Rows are points. Each copy is the shape, with its points in the same order, turned, moved and blurred by noise. Say if it was mirrored as well.

Shape:
[[ 2.2 -2.5]
 [ 5.4  0.8]
 [ 2.6 -0.2]
 [-2.7 -4.2]
 [-0.4  1.5]]
Copy 1:
[[ 0.7 -3.8]
 [ 5.1 -2.4]
 [ 2.0 -2.2]
 [-4.5 -2.7]
 [ 0.4  1.0]]
Copy 1 is: only turned
Copy 2, 5 rows:
[[ 2.3 -2.0]
 [ 5.3  1.0]
 [ 2.5  0.4]
 [-2.7 -3.8]
 [-0.4  1.8]]
Copy 2 is: only turned
Copy 3 (5 x 2):
[[ 0.0 -2.7]
 [-5.0 -2.2]
 [-1.8 -0.7]
 [ 4.3 -0.8]
 [-1.1  2.2]]
Copy 3 is: mirrored
Copy 4, 5 rows:
[[-1.4 -0.5]
 [-2.3  4.8]
 [-1.3  1.2]
 [ 1.2 -4.3]
 [ 2.6  1.5]]
Copy 4 is: mirrored

Shape:
[[ 1.8 -2.5 -4.0]
 [-1.9 -1.4 -2.5]
 [-4.6  4.5 -0.8]
 [-3.7 -1.1  0.7]
 [ 2.5 -1.0  2.4]
 [ 3.0 -2.3 -1.9]]
Copy 1 (6 x 3):
[[ 2.7 -4.6  1.9]
 [-0.2 -2.5  3.2]
 [-1.3  3.8  4.6]
 [-3.1 -0.7  1.8]
 [ 0.8 -0.8 -3.3]
 [ 2.3 -4.3 -0.8]]
Copy 1 is: mirrored
Copy 2:
[[ 2.8 -0.6 -4.3]
 [-1.3 -1.0 -2.7]
 [-5.2  4.3 -0.2]
 [-3.0 -1.8  0.7]
 [ 2.6 -0.8  2.4]
 [ 3.5 -0.5 -2.1]]
Copy 2 is: only turned

Shape (7 x 4):
[[-2.0 -0.2 -3.2  2.4]
 [-6.6  1.6  2.1 -2.5]
 [-0.4 -0.7 -3.4  3.2]
 [-1.2  2.1  2.7 -0.7]
 [ 0.0  1.4 -3.1  4.7]
 [-0.1 -1.0  5.9 -2.4]
 [ 2.2  0.8  0.7 -2.1]]
Copy 1, 7 rows:
[[-1.3 -2.9 -2.0  1.5]
 [-4.4  1.5 -4.1 -5.3]
 [-0.2 -3.1 -0.3  2.4]
 [-0.6  2.6 -1.0 -2.2]
 [-1.0 -1.4 -0.9  4.8]
 [ 1.1  3.2  1.5 -5.5]
 [ 3.7  1.3 -1.2 -1.6]]
Copy 1 is: only turned
Copy 2:
[[-1.4 -2.4 -1.0  3.3]
 [-5.6 -2.8 -0.5 -4.6]
 [-0.3 -2.1  0.1  4.3]
 [-2.1  1.1  1.9 -2.5]
 [-1.7 -0.2  0.4  5.2]
 [ 0.4 -0.8  4.3 -5.4]
 [ 1.8  1.0  0.1 -2.1]]
Copy 2 is: only turned
Copy 3, 7 rows:
[[ 1.3 -3.7 -1.7 -1.9]
 [-5.3  1.1  0.9 -1.9]
 [ 2.9 -4.0 -2.2 -1.6]
 [-0.7  1.9  1.5  0.9]
 [ 4.2 -2.9 -1.2 -2.8]
 [-1.2  1.1  4.2  4.1]
 [ 1.5 -0.2 -0.8  4.0]]
Copy 3 is: mirrored
Copy 4:
[[-0.1 -3.3  2.7 -2.4]
 [-6.7 -0.4  3.9  1.8]
 [ 1.7 -3.5  1.3 -2.3]
 [-1.6  1.7  2.0  2.9]
 [ 3.1 -2.3  3.5 -2.1]
 [-2.7  1.1 -1.8  5.7]
 [-0.3  1.7 -1.6  0.8]]
Copy 4 is: mirrored
